Every row gives one point. The window is the flat piece filled in between its corners: a triangle in 3 columns, a solid with four corners in 4, and so on. A path goes straight from each point to the next, and from the last back to the first. List the points from which the path goes on through the window.
In the rows, zero is written as 128.

Window, 4 rows:
[[170 174  52 144]
 [106  49 125 107]
 [107  89 146 143]
 [ 92 116 100 133]]
Path:
(1): [156 161  60 107]
(2): [ 85 108 162  86]
(3): [123  91  99 184]
(4): [115  79  63 147]
(5): [ 94 116 164 124]
(6): [181 171  92 123]
(7): [160 145  61 152]
(8): [ 71  76  80 165]
(9): [134 122 153  95]
(10): [142 176 107 113]
(11): [106  81  86 176]
(12): [123  65 131 157]
(13): [106 160 127 117]
(14): [124 102 120  65]
(15): [121  79  97 172]
(16): [156 151  62 174]
Through the window after points: 2, 4, 8, 12, 14

Window, 4 rows:
[[ 86  49 137  54]
 [142 134 138 184]
 [116 175 118 115]
 [166 181 138 100]]
Path:
(1): [106 170 174 117]
(2): [178 135  94 112]
(3): [120 134  60  54]
(4): [111 165 155 136]
(5): [121 184 165 112]
(6): [131 174 100 147]
(7): [107  83 117  82]
(8): [114 104 192  82]
(9): [ 66 128 164 135]
(10): [161  79 107  92]
(11): [155 107 102 130]
(12): [106  99 172 128]
(13): [ 95  64 175  72]
(14): [105  83  97  90]
(15): [123  89  84 172]
(16): [120 129 194 139]
Through the window after points: 1, 3, 7, 9, 13

Window (6 x 6):
[[ 77 126  83  99  45  74]
 [121 162 150 169 195 127]
 [163 137 176 128 189  84]
 [117  95 122 103 177 114]
 [ 94  69  59 147  25  66]
 [157 140 158 134 145 156]]
Path:
(1): [ 85 121 168 126  98  86]
(2): [124 126 167 144 168 122]
(3): [179 168 122 129 148 131]
(4): [131  96  70 132 100  93]
(5): [ 80 133 134 154  95 111]
(6): [ 80 110 193 169 131 105]
(7): [166 164 116 134 142 125]
(8): [139  89  57 121 181  93]
Through the window after points: 2

Window (8 x 8):
[[ 70 114 158  93  57 143 103 142]
 [166 110  80 128 133  87  85 123]
 [ 75 158 139 102 105  99 127 210]
 [110 177  85 133 187 127 113  56]
 [150 140 160 121 124 145  72 103]
 [121 108  97 178 128 151 156 212]
 [190 116 148 170  96  77  76  46]
 [216  63 122 137  91  90 181 196]]
Path:
(1): [100 165  90 114  56 146 111 176]
(2): [144 171  60 176  51 100 162 149]
(3): [123  84 156  80 170 131  71 142]
(4): [107 107 174 133 157 150 102 105]
(5): [147 153 105 118  79 121  98 142]
(6): [156 150  97 147  87 129  76 119]
(7): [120  90 141 110 151  82 132 101]
(8): [139 100 139 128 141 110 144 168]
Through the window after points: 4, 6

Window, 8 rows:
[[185 136  83  94 123 107 157  71]
 [153 139 145 179 104 145  84 134]
 [100 176 142 175 116 123 168 114]
 [132 101  72  87 101 139  92 109]
 [ 82 147 137  70 127  65 118  54]
 [120  10 127  79 111 178  99 115]
 [214 181 112  72 145 115  96 189]
 [131 112 138  79 193 177  75 137]]
Path:
(1): [193 131  98  66 112 184 149  84]
(2): [133 134 101 152 131  40 113 103]
(3): [127 131  81 113 137  62 125 114]
(4): [166 135 134 105  88 219 129  94]
(5): [215 177 134  40  59 140 116 131]
(6): [145 124  96  94 162 114 116 123]
(7): [143 102  77 140 131 106 172 118]
(8): [136 143 149  74  86 120  77  91]
(9): [122  90 128  72 122 184 121 113]
(10): [177 134  75 131 162  26 121  97]
(11): [135  98 108 105 167 128  91 144]
(12): [161 159 157  53 156 199  87 128]
(13): [152 141 139  99 118 171 114  91]
(14): [127 104 131 123 139 102 120 138]
(15): [110 159  87 165 183  74 115 134]
(16): [136 133 161 136  80 162 126 107]
Through the window after points: 1, 3, 11, 15

Window:
[[167 192 100 166 140   7 170  87 214]
 [150 167 108  77  92 186 115 137 122]
 [212 120 105 113 134 151 145 179 127]
 [141 148 143 102 154 126  83 144 123]
 [188 124 168  88 134 127 140 109 127]
 [112 105 100  85 108 153 126 156 154]
 [121 141 141 107 179 181 152 152 139]
 [107 155 146 200 138  96  80  17 156]
 [145 129  65  63 139 162 111 111 121]]
Path:
(1): [146 138 116  91 170 177  78  96 160]
(2): [162 127 134 102  96 181 129 125 183]
(3): [133 120 123  84 173  75 125 133  77]
(4): [158 157 115 116 113  95 123 145 104]
(5): [177 136 122 107 130 139 126  97 165]
(6): [174 161 134 104 109 165  67  80 189]
(7): [128 125 103 119 155 106 183 171 134]
(8): [111 150 122 155 127 113 109  60 124]
(9): [153 125 154 151 145 132  77 107 227]
(10): [167 122 122  84 110 161 106 148 185]
(11): [114 184 125 184 161 118 133  57  73]
(12): [133  74 132  82  87 195 198 135  56]
(13): [143 171 114 107 174 120  32 128 203]
(14): [179 134 148 109 143 140 134 112 158]
(15): [155 135 148  89 122  88 127 113  96]
(16): [129 130 119 111  97 134 136 134  88]
Through the window after points: 2, 6, 8, 10, 14

Window, 11 rows:
[[ 99 138  60 177 136 144 101 111 112 114 127]
 [ 95 101  98 117 199 136 143 115 142  80 118]
 [118 110 137 147 147 155 157 162 166  82 162]
 [136 119 190 115  76 105 195 141  88  48 176]
 [115 178 163  80  45 115 174 112 130 169 159]
 [172 121 118 168 195 114 153 152 119 189 113]
 [101 145 123 143 142 113 127 175 121 138  99]
 [149 154 169 116  71 167 186 142  83 137 115]
 [ 87  99 104 154 168 160 114 144  48 207 139]
 [ 99  74 149 182 198 160  70 109  90 101 126]
 [185 181 100 118 151 153  74 182 100  73 156]]
Path:
(1): [ 92  12 169 145 143 152  64 154  79 112 144]
(2): [152  37 120  96 153 143 112 154 164  82 136]
(3): [ 98 208 146 166 130 148 155 124  74 134 137]
(4): [ 48 145 131 135 193 150 207 124  83 118 122]
(5): [187  93 111 112 113 135  84 134 155  96 124]
(6): [144  77 104 169  95 175  87 134 151  95  99]
(7): [ 78 180  99 142 183 114 163 130  88 131 176]
(8): [120 182 213 149 128 117 208 115  91 106 196]
(9): [140  72 114 105  74 123 134 160 100  53 123]
(10): [185  57 110 127 109 168 121 130 105 108  92]
(11): [ 77 140 162 153 177 115 141 131 106  92 166]
(12): [121 145 131 169 183 145 127 104 106  99 127]
Through the window after points: 2, 4, 6, 8, 10, 12

Window, 11 rows:
[[162 146 141  82 163 164 143 130 134 147 104]
 [158  42 120 164 172 115 137  77 183 158 185]
 [156  67 119 128 188 155  37 153  90  99  95]
 [106 112 213 123 161 143 162 101 160 165  87]
 [190 174  85 144  12 173 174 142 118 104  81]
 [183  56 156 173 163 133  90 158 146 150 190]
 [139  68 125 166 141 131 140  70  79 200 184]
 [132 172  78 174 214 151  95 170 101  96  80]
 [104 189 141 108  62  53 169 102 165 145 131]
 [156 152 128 141 134 159  77  86 147 168 109]
 [127  91 103 126 138 167  77 176 152 151 115]]
Path:
(1): [146 118 124 142 133 195  98  72 129 103 149]
(2): [127 100 126 124 126 131 120  95 128 137 167]
(3): [216 102 185 151 181 159 124 170 162 187  33]
(4): [155 108 115 126 120 142 113 160 142 169 101]
(5): [118 122 110 157 130 174 111 107 146  83 150]
(6): [102 117 138 113 130 157  87 100 137 131 169]
(7): [166 103 133 158 137 137 152 112 114 175 118]
(8): [132 115 116 126 141  67 170 119 177 232  86]
(9): [133 110 199 135 169 201 117 105 126  92 131]
(10): [101 151 112 130  77 134 166  72 129 112 154]
(11): [170 158 159 111 118  46 106 190 177 183  74]
(12): [164 116 130 138 134 110 130 175 130 169  98]
Through the window after points: 4, 6, 8, 10, 12

Window (12 x 12):
[[ 91 188 114  99 168 196  75  97 106 106 120 182]
 [160 166 211 177  29 119 139 169 169  96  90  96]
 [178 109 182 119 106 181 159 156 128  75 114  64]
 [120 167 120 104  88 151 146 218 163 158 175 168]
 [162 113 123 133 176 146  31 103 129 140 129 125]
 [195 107 106 123 161 149 139  93 159  77  68 139]
 [137 121  61 150 169 153 108 164 203  72 138 109]
 [163 156 146  62  73 191  82 105 153  88  66  96]
 [152  93  56 171 139 135  66 146 108 107 121 144]
 [ 61 109  77 178  46 148 160 162 181 210 222 162]
 [212 159 143 165 116  47 150  95  76  47 194 133]
 [104 141  91 116 105  81 144 118 143 134  76 107]]
Path:
(1): [125 122 125 115 109 118  71  95 129  86 153 173]
(2): [156 117 119  90 116  99 104 117 130  95 147 156]
(3): [128 165 105 180 121 164 137 162 141 135 102 100]
(4): [142 163 119 152 109 143 133 154 134 136 132 104]
(5): [118 113 108 148  87 129 109 156 165 109 144 138]
(6): [161 127 153  82  97  95  51 141 220  20  98 191]
(7): [149 132 123 153 121 168 127 138 128 136 141 109]
(8): [157 165 120 148 105 137 147 147 135 127 121 112]
(9): [126  95 142 138  89 105 114 122 172  77 126 133]
(10): [127  53 136 129 126  94 155 139 153  75 120 150]
(11): [167 204  86 152 121 135 102 120 118 141 135 107]
(12): [183 188  91 165 128 111 101 144 121 110 165  96]
(13): [129  59 155 116 123 123 163 107 165  45 119 174]
(14): [175  71 156  73  98 141 127 125 133  64 107 141]
(15): [144 222 135 221 119 163 139 152 167 134 100  73]
(16): [191 178 125 158 181 174 142 163 119 144 108  78]
Through the window after points: 2, 8, 12, 14, 16

Window, 14 rows:
[[ 94 181 116 110 179  88 110 180 100 135 164 151 112 151]
 [124 119 209 147 162 121  37 133  95 134 156 168  65 155]
 [160 168 203 123 112 124 127  89 159 140 137 175 101 173]
 [109  62 171  61 144 104  89 195 154 186 158  95 133 194]
 [ 90 125 154 169 140 195 139 170 154  98 208 164 117 112]
 [169 179 137 148  93  79 171  74  82 166 170 132  95 150]
 [148 126 167 113 132 156 158 147 132 181  89 132 129  75]
 [136 151 164 215 143 105 139 155 148 115 140 104 109 211]
 [ 73  85 164  87 127 137 164 177 139 158  67 187 104 151]
 [ 99 167 186  41 149 154 114  71  86 134 133 129  40 141]
 [ 80 145 164 152  85 106  77 147 122 185  81 176 103  95]
 [ 70 121 113 161 112 120 171 160 102 107  87 150 187 100]
 [172 178  45 103 172  93  86 167 109 107  91 111  72 167]
 [144 108 146  85 140  90 146 102 183 202 115 141 104  83]]
Path:
(1): [141 139 140 141 172 168  93 109 158 164 148 135 145 166]
(2): [103 130 164 113 104  68 136 177  89 133 133 132  85 122]
(3): [133 143 160 115 104 107 123 153 126  91 145 175  96  87]
(4): [102 122 175 111 181 148 104 123 144 214 100 126 107 190]
(5): [118 111 154 126 178 119 108 125 134 160 144 149 136 165]
(6): [121 179 168 119  38 107 148 157 142 105 123 133  27 116]
(7): [126 136 143  89 116  50 144 187 142  97 171 137 107 123]
(8): [ 99 137 153 159 152 206 101 109  86 181  69 151 104 167]
(9): [121 156  73 172 166 173 157  58 109 156 149 106 145 122]
(10): [126  95 242  83  96  81 112 217 155 145  86 182  78 128]
(11): [ 92 161 162 135 137 105 151 181 135 106 143 132 101 128]
(12): [136  96 103 107 167 136  54 121 104 212 152 163 148 185]
Through the window after points: 11

Window, 14 rows:
[[189  62 169 158 134 120 195 136 121 137 104 120 135 129]
 [ 89 124 106  68 185 122  92  73 153 146  97 140  98 135]
 [120  67 114  54 122 117 116 114 157  85 132 105 156 212]
 [ 78  77 196  56 114 161  72 154 173 128 110 142 151 162]
 [131 162 139 170  58 138 108  77 205  75  66 196 170 124]
 [111 107 156 192 151 102 159 121 134 176 150  96 141 154]
 [168  75  70 166 106 174 105 100 141 121  61 126 138 190]
 [147 104 172 109 147 139 138 145 117 147 170 176 155 178]
 [142  65 187 132 149  90 126 164  89 126  68 139 188 151]
 [129 160 103 127 128 108 139 122  80 135 102  29 153 133]
 [154 150  97 164 148 120  74  81 207  90 146 163 120  37]
 [113  95 141 141  77 116 125 143 120  41 150 132  95 130]
 [120 116 218 173 200 163 107 111 142 105  78 132 125 121]
 [ 71 116 141 100  95 152 110  38 129 102 179 177 170 125]]
Path:
(1): [103  73 112 115 126 177 170 136  96 128 128 128 165  83]
(2): [ 76 147  96 167 152 179 159 184 129 100  91  98 129 115]
(3): [142 101 143 113 119 124 105  80 152 125 134 148 138 154]
(4): [138  91 158 113 137 104  99  90 135 148  92 124 140 120]
(5): [114 119 125 135 155 176 159 153 152  98 137 157 163 173]
(6): [111 112 138  99 126 158 147 139 201  81 147 176 148 127]
(7): [143  96 140 157 167  87  41  30  63 178  77 107 108 149]
(8): [167 148 202 149 149  76  52  58 208 118  94 150 123 224]
Through the window after points: none
